Every row gives one point. To make a cloud, some directions were put in groups of two or more. Within a group, all points are equally far from the middle, so they leave a hole (a ring in 2 directions, a hollow ball in 3). The other directions are filled evenly. Then the cloud was stretched, turned, moved and blurred a little. Count the holes, and give their numbers of directions, smallest first.

Cloud:
[[-31 -14]
 [-66  34]
 [ 38  63]
 [-57  18]
 [  0  57]
 [ 16 -17]
 [-54  20]
 [  1  21]
 [-55  29]
 [-26  46]
 [ -7  65]
 [-31  42]
 [ 31  83]]
Holes: 0

Cloud (22 x 3):
[[-43  27 -14]
 [  8 -42  27]
 [-12  30  26]
 [ 59  23  23]
 [ 53 -46 -67]
 [ 25  47 -63]
 [ 88 -17 -13]
 [ 53  52 -12]
 [ 59 -32 -71]
 [ 24  62 -34]
 [ 35  46 -61]
 [ 48  28 -70]
 [  5  52 -56]
 [ 19 -64   4]
 [-36  -5 -55]
 [-35  -3 -58]
 [ 59  13  27]
 [-43 -10 -38]
 [-44  21 -29]
 [ 17 -28  36]
 [ 31  40  25]
 [ 10 -67 -39]]
Holes: 1 (3)

Cloud:
[[-72  22 -18  -6  12  82]
 [ 20  33   3 -27 -77  90]
 [ 50  -1 -25 -55 -55  38]
 [-44 -64  32 -17 -59   8]
 [-19 -56 -55 -28  14  21]
 [-62 -33   3   3  15  90]
 [ 34  23  74  35 -41  77]
 [ 64  25  -1   6  40 -37]
 [-52 -47   7  19 -78  84]
 [ 12  75  -4  42 -46  -5]
 [-53  -8  -4 -13 -85   1]
 [ -6 -58 -49 -27  30  15]
 [-49 -50 -31 -31 -17  56]
 [ 25  43  60 -12   6 -53]
 [  3  76 -53   3 -21  71]
 [ 38 -24   0 -18 -59  99]
 [-55 -27 -23 -25  33  28]
 [-31 -66  58   7 -19  32]
 [ 60 -12 -31  32 -60   8]
 [-50 -28 -53 -49 -26   1]
 [  5  30 -15 -65 -71   7]
 [ -2  27  76 -47 -28   9]
 [-45 -41  50   8 -40 -41]
 [-46  40 -31  56 -39  -7]
 [ 32 -10  24  38  44  72]
 [-11 -15 -39  82  13  19]
 [-30 -42  -8  12 -62 -54]
 [-22 -48 -65 -20  12   8]
 [ 30  72 -31  14  17   8]
 [ 53 -11  23  62 -39   8]
 [-16  28  -3 -27 -73 -60]
 [ 51 -24 -48 -33  24  28]
 [-55 -28  62  33 -15   2]
 [-65   8  64 -24 -16  38]
 [-29 -30  45  75  20  64]
 [ 34 -51  53  23   9 -23]
 [-14 -33 -64  27   2  79]
 [  9 -54 -37 -20  14  64]
 [-46 -52 -13 -45  32  16]
 [-12  53 -30 -34  36 -45]
 [ -5 -22 -50  78 -32  19]
 [ 33 -65  59  -1 -24  -9]
 [ 28  43 -36 -16 -63  84]
 [-26 -28 -71  16 -13 -19]
 [-47  12  58 -61   6   4]
 [ 37  76 -11  57   3  29]
 [-64  29   9  60  33  35]
 [ 67  -3  35  22 -13 -45]
 [-10  35  48 -45 -37  79]
 [ 56 -24  45  24 -46  -4]
 [ 37 -44  -5  41 -66   4]
 [ -2 -32   3  79 -18 -11]]
Holes: 2 (2, 3)
